Rows are points. Each copy is the shape, with its points in the same order, stretched, turned, moved and blurred by noise. Some copies are also mirrored. Which?

Shape:
array([[ 49, -41,   5],
       [-49,  60, -19],
       [ 33,  56, -41],
       [ 58, -36,  59],
       [-22,   6,  17],
       [-11,  -6,  75]])
Copy 1:
array([[ 12, -25,  46],
       [ -7,  -4, -79],
       [ 56, -27, -43],
       [  8,  18,  73],
       [-24,  -1, -12],
       [-20,  44,  25]])
Copy 1 is: only turned
Copy 2:
array([[ 44, -35, -63],
       [-11,  29,  87],
       [-16,  60,  -2],
       [  5, -60, -67],
       [ 15, -26,  36],
       [-13, -78,  -1]])
Copy 2 is: mirrored

Shape:
array([[-18, -33,  66,   5],
       [ 16,   7, -37, -27],
       [ 31, -15, -28, -30],
       [-51, -65,  81,  98],
       [ 58, -26, -11,  -1],
       [ 49,  51, -19,  25],
       [ 22,   3, -49,  -6]])
Copy 1:
array([[  1,  23, -26,  40],
       [-14, -53,  18, -34],
       [-10, -66,  11, -14],
       [ 54,  95,  14,  78],
       [ 34, -58,   9,   0],
       [ 56, -28,   6, -66],
       [  5, -54,  34, -38]])
Copy 1 is: mirrored
Copy 2:
array([[-43, -57,  37, -54],
       [ 22,  -6,  -4, -17],
       [ 37, -22,   4, -23],
       [-77, -57, 120, -41],
       [ 37, -51,  25,  -8],
       [ -2, -25,  -5,  43],
       [ 31,  -2,  14,  -3]])
Copy 2 is: mirrored

Shape:
array([[ -8,  11,  20, -25, -67,  20],
       [ -4, -45,  44,  85,  29, -54],
       [-38,  -3, -30, -28,   4,   1],
       [-75,  24,  28, -32, -42,  46],
       [ 10,  44,  10, -14, -89, -29],
       [-43,  19, -61, -25,   8, -51],
       [-80, -19, -55,  31,   9, -21],
       [-53,  17,  52, -38, -35,   9],
       [ 51,  62,  -8,  59, -27, -44],
       [ 31,  17,  28,  16, -40, -15]])
Copy 1:
array([[ -37,  -25,   31,  -39,  -27,    0],
       [ -12,  -85,  -56,   78,  -32,    6],
       [   3,   -3,  -23,  -37,   34,   23],
       [ -95,    3,   10,  -33,   15,   25],
       [ -29,  -53,   17,  -59,  -36,  -63],
       [  19,  -21,  -57,  -65,   52,  -17],
       [ -10,  -11, -102,  -26,   18,   27],
       [ -84,  -35,   28,  -26,   19,   13],
       [  13,  -43,  -26,   18,  -38, -113],
       [ -12,  -48,   19,    6,  -36,  -41]])
Copy 1 is: only turned
Copy 2:
array([[ 58, -37,  43, -20, -44, -30],
       [-92,  -8,  69,  13,  38,  22],
       [ 35,  -2,  -9,  18,  11,   8],
       [101, -12,  71, -16, -35,  11],
       [  9, -61,  35,  22, -81, -43],
       [  3,  -5, -30,  85,   6,  14],
       [-15, -22,   3,  42,   1,  72],
       [ 81, -12,  67,  12, -17, -22],
       [-86,   7,  14,  22, -66, -31],
       [-23, -29,  37,  -6, -33, -40]])
Copy 2 is: mirrored

Shape:
array([[ -66,   18,    5,  -45,  -60,  -33,  -44,  -21,  -11],
       [  35,   13,  -54,   61,   76,   55,   17,  -25,   -2],
       [  31,   11,   28,  -41,  -41,   -7,  -54,   29,  -35],
       [ -16,    2,   -7,  -15,  -17,  -51,  -53,   56,   11],
       [  62,  -74,  -45,   87,    5,  -57,   90,    1,   35],
       [ -28,  -45,   -4,   85,   67,    1,   22,    2,  -44],
       [  22,   15,   21,  -41,   11,  -23,  -32,  -31,   19],
       [ -22,    8,   -4,   44,   33,   81,   -2,   37,    2],
       [ -24,  -18,   36,  -10,  -10,  -21,  -43,  -35,    0],
       [  -8,   56,  -15,   53,   43,   51,  -14,  -23,  -63],
       [  26, -103,  -56,   39,  -11,   -4,   54,    2,  -23],
       [   3,  -22,   10,  -27,  -23,  -21,  -69,  -11,   13],
       [ -35,   -1,   -3,  -53,   42,   -2,    6,   62,  -37],
       [  13,  -17,   52,  -31,  -26,  -60,   33,   29,   36]])
Copy 1:
array([[ -80,    7,   39,    6,    5,   14,  -25,   35,  -15],
       [  16,   41,  -44,   29,   20,  -10,   83,  -11,   54],
       [   0,    4,   20,   -3,   39,  -38,  -59,   35,  -24],
       [ -24,  -27,   44,   24,   80,  -24,   -6,    6,  -13],
       [  31,  -67,   13,   93,   -3,  -28,   50, -118,  -47],
       [   0,   53,  -15,   77,   83,    7,   56,  -62,  -42],
       [ -32,   29,   37,  -14,    3,  -55,  -18,    7,   22],
       [  57,   43,   -1,   18,   72,   51,   69,   19,   18],
       [ -46,   49,   26,   17,   24,   -3,  -44,  -24,   -7],
       [   4,   80,  -39,   56,   38,    0,   39,   44,   26],
       [   0,  -40,  -32,   18,   12,    9,   31,  -95,  -61],
       [ -41,   14,   20,  -15,   32,  -14,  -55,  -21,   15],
       [  -6,   16,   30,  -15,   78,  -43,   77,   38,  -39],
       [  13,  -17,   88,   28,   18,  -46,    0,  -19,  -59]])
Copy 1 is: only turned
Copy 2:
array([[   8,  -40,   71,  -45,    8,  -55,    2,   45,  -54],
       [ -73,   26,  -55,   12,  -49,   28,   35,    4,   58],
       [  66,  -48,   36,  -32,    0,   25,  -52,   -7,  -13],
       [  43,  -32,    2,    4,   29,  -31,  -25,   58,   16],
       [ -51,  -42, -167,   31,    8, -110,  -17,  -39,   59],
       [ -90,    1,  -51,   93,   14,  -28,  -39,  -27,   41],
       [  38,   30,    9,  -65,    8,  -15,    8,  -13,    8],
       [ -35,  -33,   22,   38,   -6,   26,   31,    0,   66],
       [  -7,   -7,   43,  -35,   23,  -57,  -24,  -11,    7],
       [ -57,   21,   26,   46,  -74,   39,    7,    0,   -6],
       [ -85,  -87, -106,    4,   36,  -30,  -28,  -19,   21],
       [   9,  -25,   33,  -65,   20,  -34,  -24,   25,   19],
       [  18,   -3,   -8,   46,   68,   62,    5,    6,  -17],
       [  78,  -23,  -31,   -8,   60,  -69,   -2,  -52,   20]])
Copy 2 is: only turned
Copy 3:
array([[ -10,  -84,  -17,  -16,   11,  -27,  -45,   48,   15],
       [ -81,   53,  -14,   20,   15,   56,  -38, -101,  -67],
       [ -33,   10,   32,  -31,  -17,  -41,    4,   50,   26],
       [ -46,  -31,   11,  -20,   54,    8,   -3,   29,   48],
       [ -60,  -22,  -70,  -22,   24,   37,  113,  -96,  -65],
       [ -61,  -37,   39,   45,   53,   49,   -1,  -38, -103],
       [ -47,  -13,   -5,   13,   -5,  -63,  -18,  -18,   25],
       [ -21,   37,   12,   74,   17,   62,  -39,  -12,  -42],
       [ -42,  -68,   16,   34,  -11,  -39,  -21,    9,    9],
       [ -92,   29,   20,   35,    6,   39,  -69,  -13, -106],
       [  17,  -31,   -4,  -49,  -13,   42,   48,  -78,  -71],
       [ -44,  -47,   22,   -9,  -19,  -28,  -19,    2,   54],
       [  13,    2,   39,   -4,   79,    5,  -38,   14,   -7],
       [  -5,  -16,  -37,    3,   41,  -64,   57,   25,   20]])
Copy 3 is: mirrored
Copy 4:
array([[   6,   64,  -16,  -27,  -85,  -14,   10,  -27,   -2],
       [   4,  -23,   -6,   36,   99,   10,  -24,  -38,   37],
       [  20,   50,  -37,   31,  -54,   38,  -12,   32,  -27],
       [   1,   14,  -36,   10,  -67,  -19,  -43,   26,    2],
       [ 107, -106,    0,  -47,   53,   50,  -54,   15,   67],
       [   8,  -41,   -3,  -43,   66,   -3,  -76,  -45,  -31],
       [  19,   72,  -11,   -4,    6,    8,   -5,   30,   36],
       [ -58,  -30,   11,   30,   36,    7,  -12,  -26,  -32],
       [   0,   49,   11,  -36,  -21,    9,  -31,  -11,   10],
       [   8,   27,    2,   51,   46,  -10,  -13,  -67,  -38],
       [  57,  -82,  -53,  -65,   28,   69,  -33,  -21,   24],
       [  -2,   52,  -18,   -2,  -44,   26,  -36,    3,   40],
       [ -20,    8,  -66,  -24,   -3,  -25,    9,   28,  -64],
       [  40,    3,    9,  -41,  -33,   22,    3,   71,    1]])
Copy 4 is: only turned
